Each point is reached from the start by the listed moves, each made once or not at all, plus a little noise. Say if it took an odd or an even number of moves. Then give how often each move was made.
In the rows, zero is written as 128.

Moves:
(1): [119 120 108 104 146  78]
(2): [123 155 129 139 155 144]
(3): [160 160 152 125 145 105]
Start: [113 123 151 138 129 122]
Points:
[129 173 156 124 190  65] -> odd (1, 1, 1)
[ 96 141 132 123 175  91] -> even (1, 1, 0)
[144 156 172 136 144 100] -> odd (0, 0, 1)

Moves:
(1): [119 128 108 128 125 107]
(2): [102 151 131 113 134 136]
(3): [119 151 147 168 141 100]
(4): [121 108 113 125 165 152]
Start: [121 134 123 145 136 117]
Points:
[ 77 180 124 170 153  75] -> odd (1, 1, 1, 0)
[113 113 108 142 173 137] -> odd (0, 0, 0, 1)
[113 155 142 185 147  87] -> odd (0, 0, 1, 0)
[102 156 118 184 147  67] -> even (1, 0, 1, 0)

Moves:
(1): [131 125 124 150 120 152 166 149 111]
(2): [129 135 146 155 104 144 118 130 127]
(3): [117 103 118 171 158 127 113 132 129]
(4): [140 105 121 139 145 145 148 129 126]
(5): [139 104 135 135 108 131  80 117 110]
(6): [131 137 127 129 107 123 126 129 146]
(7): [125 116 122 113 119 172 139 133 113]
(8): [119 130 126 118 124 130 132 111 121]
Start: [131 123 140 133 125 125 125 118 112]
Points:
[123  72 132 188 135 205 135 113  88] -> odd (0, 1, 1, 1, 0, 0, 1, 1)
[123 124 137 123 123 128 130 101 105] -> odd (0, 0, 0, 0, 0, 0, 0, 1)
[134 118 128 142  88 189 172 146  97] -> odd (1, 0, 0, 0, 0, 1, 1, 0)
[139  87 150 233  83 162  89 134  95] -> odd (1, 1, 1, 0, 1, 1, 0, 0)
[138 103 138 167  77 224 186 132  89] -> even (1, 1, 0, 1, 0, 1, 1, 1)
[133  71 133 204 128 150 101 133  79] -> odd (1, 0, 1, 0, 1, 0, 0, 0)

Moves:
(1): [135 119 125 156 127 152 103 140 110 145 153 140 122 126]
(2): [131 143 144 116 133  90  96 155 149 140 119 134 135 106]
(3): [118 127 117 130 123 114 162 139 108 146 119 140 107 130]
(4): [163 137 114 158 115 149 121 146 125 120 146 131 115 110]
(5): [ 76 126 142  96 113 117 164 124 175 114 136 130  92 130]
(6): [169 184 149 112 128 117 134 108 116 138 118 148 115 119]
(7): [131 130  97 105 157 129 144 116 149 112  91 135 123 143]
(8): [138 142 143 113 106 141 131 131 122 124 145 156 151 148]
(9): [ 97 136 151 144 134  84 151 110 130 114 139 141 134 148]
(10): [129 138 131 125 147 139 115 138 146 118 138 124 135 113]
(11): [113 135 148 146 131 140 132 130 139 123 126 117 126 138]
Start: [151 145 130 123 136 108 110 120 127 125 117 117 147 136]
Points:
[180 244 201 124 110 127  80 165 187 122 175 174 111 103] -> even (1, 1, 0, 1, 1, 1, 0, 1, 0, 1, 1)
[169 214 131 103 184 109 159 113 144 122  72 142 113 136] -> odd (0, 0, 1, 0, 0, 1, 1, 0, 0, 1, 1)
[217 226 130 149 157 106 103 156 127 154  91 165  96 114] -> odd (1, 1, 1, 1, 0, 1, 1, 0, 0, 0, 1)
[213 232 135 148 172 114  90 167 145 142 105 166 100  95] -> even (1, 1, 1, 1, 0, 1, 1, 0, 0, 1, 1)

Moves:
(1): [155 160 153 121 134 104 118 125 115 189 143 167 109 130 107 142 150]
(2): [123 117  99 127 120 147 150 122 122 118 147 125 130 126 122 116 124]
(3): [163 137 165 136 163 140 158 138 160 171  79 160 130 101 153 121 151]
(4): [135 123 114 125 112 128 118 123 126 114 137  96 122 138 120 135 154]
(5): [117 110 104 126 121 112 142 113  76 112 157  64 146 132 108 135 117]
(6): [156 153 104 150 140 139 133 142 156 138 121 151 119 151 148 113 128]
(7): [110 135 125 131 133 121 139 162 107 137 121 111 142 105 137  93 114]
(8): [130 100 135 124 101 137 130 122  95  98 134 132 114 148 106 143  84]
(9): [119 123 118  94 116 135 146 124 113 144 134 140 120 142 144 124  91]
(10): [117  96 128 110 102 129  96 117 128  94 118 134 160 137 112 150 111]
(11): [117 128 139 139 110 133 138 136 122 146 146 134 136 147 146 105 144]
(12): [130 123 123 149 101 115  91 137 141 128 146 135 153 106 150 117 126]
(13): [133  86 116 116 122 138 132 132 149 129 164  98 118 158 103 159 138]
(14): [134 135 106 139  66  97  89 115 120 177 138 135 128 159 124  84 104]
Start: [120 131  95 114 130 111  99 130 127 118 119 123 116 132 139 140 168]
Points:
[148  56 109  93  50  86  26 127 119 113 179 151 135 175  80 211 141] -> odd (1, 0, 0, 0, 0, 0, 0, 1, 0, 1, 0, 1, 1, 0)
[142 103 107  68  43  64  97 123  20 216 118 143 143 161 110 114  66] -> even (1, 0, 1, 0, 1, 0, 1, 1, 1, 1, 0, 0, 0, 1)
[148 151 104 141  73  94  39 147 149 174 153 203 153 170 160 123 193] -> odd (1, 0, 0, 0, 0, 1, 0, 0, 0, 1, 1, 1, 0, 0)
